Each row of a before or after table is a point. The points were changed in one or more steps. Then noise was added and the rows were shuffled. The steps act on columns, c1 being the first. Write out the steps. A step turns or swaps two columns, mirrors them in a line or flattens them onto one, adds a multiple of one to another, or multiplies or shifts one. Angles are multiples of 10 degrees, from the lower column toward the higher: turns from -170 to 170, lines from 10 to 170 but not 90. Use the fewest steps. Two steps may share a column if one is a turn and the other turns, adds or multiplies; they go together, in the order done. Otherwise the lowest column goes first.

Before, 12 rows:
[[-1.0  2.3  2.0]
 [-1.0 -0.7  1.1]
 [-0.5 -2.0  3.1]
 [-2.7  4.0  1.4]
 [-2.9  1.7  1.6]
 [ 0.0 -1.3  0.6]
 [-2.9 -2.9  1.1]
 [ 5.2  6.4  2.4]
 [ 1.5  3.3 -2.6]
 [ 3.1 -3.6  2.0]
 [-4.4  3.4  1.7]
 [ 2.8  3.8  4.1]]
After:
[[-0.6 -0.7  0.9]
 [ 0.8  6.5  2.3]
 [-4.1  1.7  1.5]
 [ 0.1  3.6  4.1]
 [-5.5  4.0  1.3]
 [-0.7  3.3 -2.7]
 [ 0.9 -1.3  0.6]
 [-6.8  3.5  1.8]
 [-2.6  2.2  2.1]
 [ 5.6 -3.4  2.0]
 [-0.9 -2.8  1.0]
 [ 1.0 -2.1  2.9]]
Steps: add -0.7 times c2 to c1

Before, 9 rows:
[[-3.3  0.0 -5.6 -0.7 -1.1 -2.0  5.6  4.7]
 [ 2.7 -0.3 -1.3 -1.7  0.2 -0.5 -2.9  2.8]
 [ 2.3  1.3 -0.9 -2.8  2.1 -1.7  4.4  0.3]
 [-2.9  4.6 -3.8 -0.6  3.8  2.1  1.7 -0.7]
 [ 0.3  2.3 -0.8 -1.8 -2.8 -1.6 -1.0  0.3]
 [-1.3 -3.6 -3.0  0.6  2.4 -3.9  5.6 -3.1]
 [ 4.6  0.2 -0.9  0.6 -3.5  4.3 -3.1 -3.0]
 [ 4.5  0.3 -4.6  0.1  1.5 -2.1  0.6 -4.3]
 [-2.3  6.8 -0.6  2.0  3.6 -1.4  4.4  4.9]]
After, 9 rows:
[[ 2.3  1.1 -0.9 -2.7 -4.7 -1.6  1.3  0.4]
 [ 3.0 -0.5 -1.6 -1.9  2.6 -0.5  1.6  2.9]
 [-3.4  0.1 -5.3 -0.6 -5.0 -2.0 -2.8  4.6]
 [ 0.5  2.2 -0.6 -1.9  1.8 -1.9 -1.7  0.0]
 [ 4.8  0.2 -0.7  0.8  3.8  4.3 -2.4 -2.9]
 [-3.0  4.7 -3.9 -0.6 -2.8  2.3  3.0 -0.5]
 [-1.1 -3.4 -3.0  0.6 -6.0 -4.0  0.3 -3.1]
 [-2.2  6.5 -0.9  2.0 -5.5 -1.2  1.3  5.1]
 [ 4.6  0.3 -4.7  0.2 -0.9 -2.1  0.9 -4.5]]
Steps: turn c5 and c7 by 110 degrees; add -0.3 times c4 to c7

Before, 14 rows:
[[ 0.8 -0.2  1.5 -7.2  6.1  5.2 -3.7 -2.7 -0.4  0.6  4.1]
 [ 3.7  0.5 -0.1 -1.8  1.9 -3.1  1.4 -0.2 -1.5  5.3 -3.5]
 [ 3.8  0.5 -0.2 -1.0  5.4 -4.4 -2.0  4.7 -1.4  6.3 -0.6]
 [-0.5 -1.0  2.1 -1.8  5.8  2.6 -6.7 -3.5 -0.2  0.8 -0.9]
 [-0.8  2.2 -3.1  2.5  0.8  1.3  1.1  0.0  6.7  1.9  1.5]
 [-1.8  0.4  2.0 -6.1  8.1  0.7 -2.6 -1.0  1.1 -2.5  2.2]
 [-3.9  2.6 -1.9  0.5 -5.0 -0.8 -0.6  2.3  1.6  0.3  0.1]
 [ 1.3  2.5 -0.3  4.3 -1.6  3.4  1.2  3.2  2.9 -0.1  1.9]
 [ 0.4 -0.3 -5.6  0.9 -1.5 -0.3 -1.3  3.1  2.6  0.7  1.9]
 [-2.7 -1.8  0.9  3.0 -2.4 -1.7  0.7  0.3  1.4  1.4  3.2]
 [-2.9 -1.9 -2.4 -0.7  1.1  3.7  0.5  2.0  2.3  3.2  1.6]
 [ 4.1 -3.7  3.3 -4.5  2.9 -3.8 -2.2  3.5  0.6  4.2 -5.0]
 [-3.6 -0.1  2.4 -4.0  7.3  3.6 -3.0 -0.4 -1.7 -0.2 -0.8]
 [-0.8 -1.0 -5.2  3.0 -0.9  1.0  2.5  1.7  1.4 -2.4  1.7]]
After (14 x 11):
[[ 1.1  2.3  1.3  2.3  0.4 -3.0  1.1 -0.2  6.8  1.9  1.3]
 [ 1.8  0.3 -3.1 -3.6  2.1  0.1  1.5 -0.1 -1.6  5.0 -3.4]
 [-1.6 -1.0  2.8 -1.1  5.8  2.0 -6.5 -3.7 -0.3  0.9 -0.9]
 [ 2.3  0.6 -4.4 -3.0  5.3 -0.4 -2.0  4.7 -1.5  6.0 -0.3]
 [-2.9 -1.9  3.6  1.3  1.1 -2.5  0.6  2.3  2.4  3.3  1.7]
 [-5.2 -0.2  3.5 -0.9  7.2  2.4 -2.8 -0.6 -1.6 -0.1 -0.8]
 [-4.0 -0.1  5.5 -6.0  6.2  1.3 -3.8 -2.6 -0.5  0.4  4.0]
 [ 0.0 -1.6 -1.7  4.4 -2.4  0.8  0.8  0.3  1.5  1.3  3.0]
 [ 1.4 -1.1  1.2  2.8 -0.9 -5.3  2.5  1.9  1.2 -2.2  1.8]
 [ 0.8 -0.1 -0.4  0.3 -1.5 -5.6 -1.3  3.0  2.7  0.8  2.1]
 [-5.5  0.4  0.9 -3.6  8.2  2.0 -2.5 -0.8  1.2 -2.7  2.2]
 [-2.6  2.4 -0.9  2.9 -5.0 -2.0 -0.5  2.3  1.7  0.0  0.0]
 [ 0.3 -3.7 -3.6 -5.9  3.0  3.2 -2.4  3.7  0.8  4.3 -5.0]
 [ 3.9  2.5  3.3  2.3 -1.8 -0.5  1.1  3.3  2.9  0.0  1.9]]
Steps: turn c1 and c4 by -40 degrees; swap c3 and c6

Before (12 x 14):
[[-2.1 -1.6  0.2 -2.6 -0.8 -1.8  3.2  0.4 -3.6 -2.8  1.2 -1.1 -0.2 -0.7]
 [-0.8 -1.9  0.0  1.5 -0.6 -3.4  1.9  2.4  1.1  1.4  3.8 -1.5  0.6  0.1]
 [ 0.1 -1.0 -0.6  6.2 -4.2 -2.7 -2.1  2.2  0.7 -0.9 -2.1  0.0  0.1  2.2]
 [ 4.5  3.0  2.7 -1.5  0.9  3.4 -2.5 -1.6  5.3  1.7 -4.9  4.1 -2.1 -0.9]
 [ 0.5 -4.2 -2.5 -3.7 -0.3  0.2  3.7 -0.2  1.5 -2.0 -0.8 -4.2  1.2  1.8]
 [-1.8 -0.4  2.1  6.0  0.5 -2.3 -2.2  3.1 -0.1  2.5 -2.6 -0.6 -0.4  3.7]
 [ 1.6  0.9  0.7  2.2  1.2  1.1 -0.3 -4.3  1.7 -1.0 -2.3  0.9  0.7 -1.4]
 [ 0.7  4.4  1.4  3.6 -0.9 -3.0 -0.5  1.0 -0.7 -1.0 -1.8 -0.7  1.2  3.6]
 [ 3.8  0.4  3.8 -1.1 -0.3  6.0  2.4 -2.7  5.5 -0.1 -3.1  0.4 -4.0  2.9]
 [-0.6  1.6  3.7  2.5 -2.8 -3.8 -1.2 -2.5  0.3 -0.2 -3.5  1.7  3.6  0.7]
 [-3.2  0.0  0.5 -3.0 -1.2 -0.2  2.2 -0.4  1.3 -3.9  0.0 -5.8 -0.7  0.1]
 [ 0.1  3.0  2.3  4.0 -3.1 -0.3 -1.9  1.1 -2.3  2.9 -1.7 -2.2  1.1  1.6]]
After:
[[  1.2   1.9   0.0   1.5  -0.8 -10.3   2.1   2.5   1.3   1.0   3.7  -1.5
    0.5   0.3]
 [  1.7   0.1   2.2   6.0   0.6  -6.9  -2.3   3.0   0.0   3.1  -2.7  -0.5
   -0.3   3.8]
 [ -0.5  -3.1   2.3   3.9  -3.2  -0.8  -2.0   1.1  -2.4  -0.3  -1.8  -2.2
    1.0   1.5]
 [  0.2   1.0  -0.6   6.0  -4.3  -8.4  -2.1   2.1   1.0  -5.1  -1.9  -0.1
    0.1   2.2]
 [  0.3   4.2  -2.4  -3.8  -0.3   0.5   3.8   0.1   1.4  -2.3  -0.8  -4.2
    0.9   1.9]
 [  2.5   1.1   0.3  -2.6  -0.5  -5.6   3.4   0.4  -3.8  -3.6   1.1  -0.9
   -0.1  -0.5]
 [ -1.8  -0.5   0.5   2.1   1.4   3.3   0.0  -4.4   1.8   0.2  -2.3   1.2
    0.7  -1.1]
 [ -3.8   0.5   3.7  -0.9  -0.2  18.0   2.2  -2.6   5.4  -0.5  -3.2   0.5
   -4.3   3.1]
 [ -1.6  -4.1   1.4   3.6  -1.1  -9.1  -0.3   0.9  -0.8  -1.8  -1.9  -0.7
    1.4   3.5]
 [ -4.8  -2.1   2.5  -1.6   1.0  10.2  -2.5  -1.7   5.2   2.6  -4.9   4.3
   -2.4  -0.9]
 [  0.1  -1.8   3.7   2.5  -2.9 -11.4  -1.1  -2.7   0.2  -2.9  -3.6   1.7
    3.6   0.7]
 [  3.1  -0.4   0.1  -2.9  -1.0  -0.4   2.1  -0.4   1.1  -5.2   0.2  -5.8
   -0.8   0.2]]
Steps: turn c1 and c2 by 170 degrees; add 1 times c5 to c10; multiply c6 by 3

Before, 10 rows:
[[-1.2  3.7 -3.2 -3.5  0.5 -1.2  0.4  0.3  3.5  2.7  4.8  0.4 -2.0  1.8
  -0.6  1.9  1.2  1.3  0.9 -2.5]
 [ 3.5 -3.1 -2.7  0.1 -3.3  3.7  5.6  3.4  4.0  1.1  4.4 -0.3 -1.6 -1.3
   1.6 -3.0  2.8 -2.8  0.4 -3.1]
 [-0.5  4.1 -0.8 -3.4  3.6 -2.2 -0.3  3.8 -1.4  0.6  0.6 -2.8 -3.3 -1.6
   0.3  2.6  2.0  0.8  0.9  3.4]
 [-1.6 -3.2 -2.3  0.5 -0.3 -1.0  4.9  4.1  4.3 -4.1  0.4  4.6  1.6  1.2
  -4.9  0.2  3.5 -2.3  0.8 -1.9]
 [-0.6 -2.9 -2.9  1.0  2.6 -3.0 -1.8  1.3  0.8  2.1  2.2  1.2 -3.8  5.9
  -1.3 -4.4  1.7  3.6  0.1 -2.1]
 [-0.5 -3.8  3.9 -1.4  2.3 -0.4  0.8  5.0 -3.2 -1.0  3.4 -1.5 -1.3  5.7
  -2.2 -3.8 -0.9 -2.8  2.6 -2.9]
 [ 3.2  2.8  1.5 -6.2  4.2  4.5 -1.5 -0.3 -3.6 -1.4 -1.0 -1.0  2.3 -0.4
  -2.1 -0.1  2.5 -2.8  1.5  1.3]
 [-4.1 -4.0  2.4  0.3 -3.6 -0.9 -0.5  0.7 -0.4 -4.6  2.0 -1.4  1.4  1.1
  -3.0  2.5 -2.0 -2.7 -4.8 -0.2]
 [ 2.6  1.9  1.5 -4.7 -1.7  2.1  2.7  1.0  0.9 -3.9  1.5 -2.3  1.2  4.7
   0.5  1.5 -1.7  2.3 -0.7 -1.5]
 [-1.8  2.4 -1.5 -0.9  0.9  3.1  1.6  5.5  3.5 -4.5  1.4  1.0 -1.5  1.8
   0.7  3.1  0.6  1.6 -5.2  2.6]]
After, 10 rows:
[[-1.2  3.7  1.3 -3.5  3.0 -1.1  0.3  0.3  3.7  2.9  4.8 -1.4 -2.0 -1.0
  -0.6  3.5  1.2  1.4  0.9 -2.4]
 [ 3.2  2.8  0.1 -6.1 -3.7  4.5 -1.5 -0.3 -3.5 -4.5 -1.0  1.6  2.3 -3.8
  -2.2 -1.5  2.3 -2.8  1.6  1.3]
 [-0.5  4.3  2.5 -3.4 -5.4 -2.2 -0.3  3.8 -1.4 -3.7  0.5  2.4 -3.3 -2.8
   0.2  1.2  2.0  0.7  0.9  3.4]
 [ 3.5 -3.1 -3.4  0.1 -0.2  3.7  5.6  3.3  4.0  4.9  4.4 -0.1 -1.6  3.5
   1.6  2.2  2.7 -2.7  0.4 -3.1]
 [-0.5 -3.0 -4.9  1.0  9.3 -3.0 -1.8  1.3  0.8 -0.3  2.2 -1.8 -3.7 -4.5
  -1.2  2.1  1.8  3.5  0.0 -2.0]
 [ 2.7  1.8  1.8 -4.7 10.0  2.1  2.8  1.1  0.9  4.2  1.6  3.5  1.2  0.0
   0.5 -1.2 -1.8  2.3 -0.6 -1.5]
 [-0.4 -3.8 -3.0 -1.4  9.1 -0.4  0.9  4.9 -3.2 -4.4  3.5  1.7 -1.2 -4.1
  -2.2 -4.5 -0.9 -2.8  2.6 -2.9]
 [-1.6 -3.2 -0.2  0.5  2.5 -0.9  4.9  4.1  4.3 11.9  0.5 -3.0  1.6 -0.1
  -4.9  2.3  3.5 -2.3  0.8 -1.8]
 [-4.1 -4.0  2.8  0.4  4.4 -0.9 -0.5  0.6 -0.4  3.3  1.9  2.8  1.4  3.0
  -3.1 -1.9 -2.0 -2.6 -4.8 -0.2]
 [-1.9  2.4  2.7 -0.9  2.7  3.2  1.6  5.5  3.5  9.9  1.4  0.7 -1.6 -1.5
   0.7  2.1  0.6  1.7 -5.1  2.6]]
Steps: turn c3 and c16 by -80 degrees; turn c5 and c14 by -110 degrees; multiply c5 by 2; turn c10 and c12 by -160 degrees; add 1.5 times c9 to c10
